Rows are points. The ring and each string are closed loops that go straight from each point to the next, and from the last back to the first. Before rounding, they use only three directions, however many columns there are. Count how often each string passes through the ring. Passing back the other way cancels.

Ring (10 x 3):
[[ 12 -44   9]
 [  9 -39 -13]
 [  5 -22 -27]
 [ -1   9 -28]
 [ -5  27 -15]
 [ -8  35  10]
 [ -4  29  32]
 [  5  11  45]
 [ 11  -8  46]
 [ 15 -29  35]]
String:
[[ 29 -50  -9]
 [ 26 -28   8]
 [ 15 -13  12]
 [ -8 -22  18]
 [ 16 -41  49]
 [ 33 -27  53]
 [ 24 -13  32]
 [ -3 -18  21]
 [ -8 -35  30]
 [ 17 -56  35]
 [ 22 -57  18]
 [ 16 -64   0]
 [ 29 -27  -8]
 [ 17 -13  -5]
 [ -7 -24 -10]
 [ -3 -33 -42]
 [ 14 -23 -49]
 [ 23  -7 -21]
 [ -7 -15  -1]
 [-11 -40 -20]
 [ 11 -61 -28]]
Times through: 4

Ring (10 x 6):
[[  6  35 -14  25   8 -12]
 [ 19  29 -20   0  -7 -31]
 [ 27  18 -24 -27 -20 -41]
 [ 21   5 -20 -42 -17 -33]
 [ 10  -2 -11 -38  -4 -18]
 [-11  -3   0 -14  19  12]
 [-22   3   2   7  29  29]
 [-27  19  -4  37  34  40]
 [-21  30  -8  48  30  31]
 [ -8  36 -11  43  21  10]]
String, 27 rows:
[[-15  17   2  22  29  16]
 [-29  13  15  33  47  32]
 [-38   6  13  31  50  51]
 [-30   0 -11   7  25  49]
 [-14   2 -21  -8   7  28]
 [ -4  10 -17  -5   6   9]
 [-11  11   9   9  29   6]
 [-23   0  29   8  48  15]
 [-27 -10  26  -4  46  25]
 [-17  -7  -7 -17  17  26]
 [-20  -4  -9  -9  18  31]
 [-36  -5  17  13  48  45]
 [-35   4  27  28  57  37]
 [-17  13   5  19  31  19]
 [ -9  17 -10  14  17  13]
 [-21  16  19  30  45  18]
 [-35  24  19  59  58  40]
 [-27  39 -18  66  31  46]
 [-23  47 -24  73  26  42]
 [-23  37   3  65  43  28]
 [-18  29   9  46  41  17]
 [ -6  22  -7  19  18   6]
 [ -3  34 -32  30   2  14]
 [-10  42 -36  49   6  27]
 [-25  38 -11  65  34  39]
 [-33  29  11  62  52  41]
 [-25  18  17  39  48  25]]
Times through: 0
String, 22 rows:
[[ -6  25  -8  24  18   6]
 [  5  37 -28  27   0  -1]
 [ 19  47 -43  24 -18 -19]
 [ 15  39 -11  23   6 -29]
 [  7  25   5  12  18 -24]
 [  2  18  -6   4  12  -8]
 [  4  15   7   0  18 -18]
 [ 25  11  -8 -33  -9 -47]
 [ 41   5 -36 -66 -43 -57]
 [ 37   3 -49 -67 -50 -43]
 [  7  12 -20 -14  -3  -8]
 [ -6   5  10  -6  24  -3]
 [-12  -4  20 -11  33   3]
 [ -5  10  -5  -1  15   4]
 [ -6   6 -21 -10   3  14]
 [-25   0 -18   0  16  45]
 [-38   5   9  29  47  53]
 [-33  16 -16  36  29  57]
 [-20  25 -35  33   9  45]
 [ -7  20 -14  15  13  11]
 [-19  21  10  35  39  18]
 [-19  27   9  45  41  19]]
Times through: 0

Ring (9 x 8):
[[ -9 -10  29 -13  -3  18  27   9]
 [ -6  -1   0 -16  -2 -15  -1  15]
 [ -9   7 -21 -20   0 -34 -22  18]
 [-18  14 -43 -25   4 -47 -44  17]
 [-29  13 -49 -29   8 -40 -51  12]
 [-37   5 -25 -28   8  -5 -28   3]
 [-36   0  -2 -25   5  19  -4   0]
 [-30  -7  31 -19  -1  47  30  -1]
 [-17 -12  44 -14  -4  45  43   3]]
String (23 x 8):
[[-17  21 -26 -24  -3 -25 -25  20]
 [-23  25 -58 -29   4 -53 -58  20]
 [-32   8 -70 -31  14 -64 -76   9]
 [-35   6 -59 -31  14 -49 -65   6]
 [-42  16 -58 -34  11 -34 -61   6]
 [-44  11 -41 -32  10 -13 -44   2]
 [-46  -4 -35 -30  15 -11 -41  -5]
 [-31  -3  -8 -24   6   4 -12   2]
 [-26   4  11 -21  -2  24  12   6]
 [-30   4  41 -19  -7  64  43   3]
 [-23   4  26 -19  -5  37  27   7]
 [-26 -14  21 -18   3  29  18  -1]
 [-23 -21  45 -14   1  50  42  -4]
 [-21 -11  11 -18   3  11   7   3]
 [-14  -1  35 -15  -7  36  37  10]
 [ -9  -4  41 -13  -8  36  43  11]
 [-17  -4   5 -18   1   3   3   8]
 [ -9 -16  -1 -16   5 -20  -7   7]
 [  3  -8  -1 -13  -1 -31  -5  17]
 [  0  12   2 -16  -9 -16   5  24]
 [ -3  10 -30 -19   0 -51 -31  23]
 [-13   3 -46 -23   8 -60 -50  15]
 [-11  22 -54 -25   1 -64 -54  24]]
Times through: 0
String (20 x 8):
[[ -6 -24  46 -10  -2  30  42   3]
 [ -3  -5  38 -11  -8  25  39  13]
 [-14   4  11 -18  -4   9  11  13]
 [-10  10  13 -17  -8   9  16  17]
 [-17   0 -12 -20   3 -17 -15  10]
 [-12   4 -39 -22   6 -53 -43  16]
 [ -9  23 -58 -25   1 -71 -58  26]
 [-16  27 -39 -25  -3 -39 -37  24]
 [-21  17 -26 -25   0 -21 -25  16]
 [-31  23 -63 -32   7 -51 -64  15]
 [-39  10 -65 -33  14 -50 -71   6]
 [-40  13 -40 -31   8 -16 -42   6]
 [-27   7  -4 -23   0   9  -4   8]
 [-31  -1  -8 -24   5   5 -11   3]
 [-37 -11  -3 -24  10  15  -8  -5]
 [-39 -10  44 -20   0  72  43  -7]
 [-25  -1  50 -16  -8  67  53   3]
 [-21  -2  22 -18  -2  29  22   6]
 [-21 -19  31 -15   2  32  27  -1]
 [-13 -27  51 -10   0  43  47  -2]]
Times through: 3

Ring (6 x 9):
[[-18   0 -25 -58  13 -25 -40  14 -14]
 [-14  18 -19 -59 -12  -1 -26  40  -2]
 [ 15  15  10 -11 -19  19  14  41   5]
 [ 32  -5  48  53   9  18  36   5  -4]
 [  2   3  45  35  22  12   6  -6 -13]
 [-14  -5  14  -6  32 -14 -25 -11 -20]]
String (26 x 9):
[[-33  -9  -5 -35  44 -34 -53 -20 -28]
 [  0 -39 -20 -26  51 -59 -37 -30 -28]
 [  9 -28 -10 -16  33 -39 -18 -13 -19]
 [-10   9   5 -23   7  -1 -17  16  -9]
 [-39  25 -22 -75  -1  -5 -51  32  -9]
 [-33  30 -16 -68  -9   5 -41  39  -5]
 [ -6  11   5 -23   2   3 -13  22  -6]
 [  1   2  -1 -23   5  -6 -11  18  -7]
 [-20  36   5 -40 -19  24 -17  46   1]
 [-22  51  -8 -65 -42  36 -17  73  11]
 [  8  22  -6 -37 -27  17   3  53   8]
 [ 33 -18   0   0   6 -13  15  14  -4]
 [ 15   2  13   0   0   5   9  21  -3]
 [  3  38  31   0 -29  46  18  51   9]
 [ 54   1  44  54 -17  32  61  31  10]
 [ 54 -22  37  56   9   4  49   3  -2]
 [ 28 -14  25  27  14  -2  20   2  -7]
 [ 11  12  39  26   1  24  18  17  -3]
 [ 22  13  72  71   3  42  42   9  -1]
 [ 24   4  78  84  17  35  42  -7  -7]
 [ 28 -25  34  45  32 -11  19 -19 -15]
 [  8  -5  27  19  19   0   4  -2 -12]
 [-19  25  43  13  10  26  -8  10 -10]
 [-27  25  37   4  13  22 -17   8 -12]
 [ -9   5  19  -3  16   1 -13   4 -12]
 [-28  14  16 -18  20   1 -31   3 -16]]
Times through: 4

Ring:
[[ -1  10  -1 -12  77   4  56 -15 -40 -19  -2]
 [  3  -1  -5   2  91  10  55 -59 -44 -35  11]
 [  3  -2  -5  22  44  14   5 -69 -20 -19  22]
 [ -3   4  12  16 -17   3 -28 -18  20  13   0]
 [-10   9  28  -6 -40 -11 -21  41  39  31 -31]
 [-11  21  25 -22 -26 -13  -2  71  25  35 -38]
 [ -5  21   7 -16  31  -2  28  27 -16   8 -13]]
String, 30 rows:
[[ -8   2  26  13 -59  -5 -50  11  51  31 -18]
 [ -4  15  12  20 -52   3 -57   6  32  33   1]
 [ -2  16   5  12 -14   5 -26  -2   8  18   4]
 [ -8  10  21 -11  -6  -8   5  30  17  17 -26]
 [-10  11  26 -20 -10 -13  10  49  22  22 -37]
 [ -4  15   8   2   0   2  -7   7   3  14  -5]
 [ -6  25  10  -1 -25  -1 -24  36  12  31  -9]
 [ -9  33  16 -18 -27  -8 -11  75  14  41 -25]
 [ -4  28   3  -1  -7   3 -14  28  -3  25  -2]
 [ -4  33   2 -10   5   2   0  41 -13  24  -5]
 [ -7  23  11 -29  38  -7  44  47 -18   9 -25]
 [ -9  14  18 -39  54 -12  68  49 -18   0 -38]
 [ -6  12  13 -21  38  -6  41  25 -11   2 -24]
 [ -2  19   3   0  14   4   2   6 -10  10   0]
 [ -5  10  12 -10  24  -3  22  11  -4   4 -16]
 [-10  14  23 -34  26 -14  46  56   0  11 -42]
 [-13  25  27 -38  -9 -18  23  94  15  34 -49]
 [-12  32  25 -23 -49 -14 -19  95  31  51 -38]
 [ -7  26  13   1 -44  -2 -38  45  24  40 -12]
 [ -5  14  12  -1  -6  -1  -7  16   9  17 -11]
 [ -7   9  19 -11   4  -7  11  23  11  13 -24]
 [ -5  16  12  10 -33   1 -36  13  22  27  -5]
 [ -6  12  18  14 -57  -1 -53  16  40  35  -9]
 [ -8   2  26   7 -45  -6 -34  13  44  26 -21]
 [ -8  -4  26  -3 -10  -8   0   5  30  10 -27]
 [ -5   2  17  -2   9  -3   8  -3  11   4 -16]
 [ -3   8   8   5  10   2  -1  -9   2   6  -3]
 [  2  13  -3  38 -30  15 -62 -42  12  17  28]
 [ -1   4   8  30 -33   8 -51 -32  25  16  11]
 [ -7  -3  24   8 -27  -5 -23  -3  36  16 -18]]
Times through: 1

Ring:
[[-31  -1   6   3  29   7   9   9  -3   8  23   0]
 [-20  -4   9   5  19   4  -4   7  -1   4  11  -6]
 [ -9  -5  10   7   6   0 -13   9   1   0   2  -9]
 [ 16  -6  10  12 -23  -2 -27   3   3  -6 -17 -10]
 [ 33  -5   9  15 -44  -1 -34  -7   2  -7 -31  -7]
 [ 39  -3   7  16 -53   0 -33 -11   1  -6 -35  -3]
 [ 18   0   4  11 -33   2 -13   1   1  -2  -9   2]
 [ -5   2   2   6  -8   3   4  15   1   1  15   4]
 [-27   3   1   2  17   5  17  23   0   5  34   4]
 [-36   2   3   1  31   7  18  17  -2   9  35   3]]
String (26 x 12):
[[ 53  -4   9  20 -66   3 -43 -31  -2  -4 -56  -3]
 [ 14  -3   7  11 -24   1 -20   0   1  -3 -13  -4]
 [  5  -4   8   9 -14  -3 -17  17   5  -6   0  -9]
 [ 17  -9  12  12 -24  -6 -33  12   6 -11 -17 -16]
 [ 14  -7  12  12 -18  -1 -29  -3   1  -4 -21 -12]
 [  9  -4   9  11 -15   4 -19  -9  -2   1 -16  -4]
 [-16  -2   7   5  10   1  -1  18   2   0  17  -5]
 [-31  -3   7   2  29   1   5  24   2   2  29  -6]
 [-32  -2   6   1  28   0   9  30   3   1  35  -5]
 [-41  -2   7   0  42   6  13  17  -2   8  33  -3]
 [-20  -2   8   6  21  11   0 -11  -6  12   4   0]
 [-16  -2   8   6  15   9  -1  -7  -5   9   4   0]
 [-18  -2   8   6  18  10  -2 -11  -6  11   2  -1]
 [ -4  -2   8   8   0   6  -9  -5  -3   5  -4  -2]
 [-17  -2   7   5  12   2  -1  14   1   2  15  -4]
 [  5  -3   8  10 -10   5 -16  -8  -2   3 -12  -3]
 [ 10  -7  12  12 -11   3 -27 -12  -1   0 -23 -10]
 [ 12  -8  13  12 -15  -2 -31   1   3  -5 -19 -14]
 [ 30  -6  10  15 -37   2 -34 -16   0  -3 -35  -7]
 [  9  -3   7  10 -18   1 -17   2   1  -2  -9  -4]
 [  3  -4   7   8 -13  -4 -13  21   5  -7   5  -8]
 [ 58  -5   9  20 -73  -1 -47 -21   2  -9 -55  -6]
 [ 64  -4   9  22 -79   3 -49 -35  -1  -6 -65  -2]
 [ 73  -4   9  24 -89   4 -54 -43  -2  -6 -75  -1]
 [ 67  -4   8  22 -85   0 -49 -25   2 -10 -60  -3]
 [ 78  -5   9  24 -95   1 -57 -37   0  -9 -75  -3]]
Times through: 3
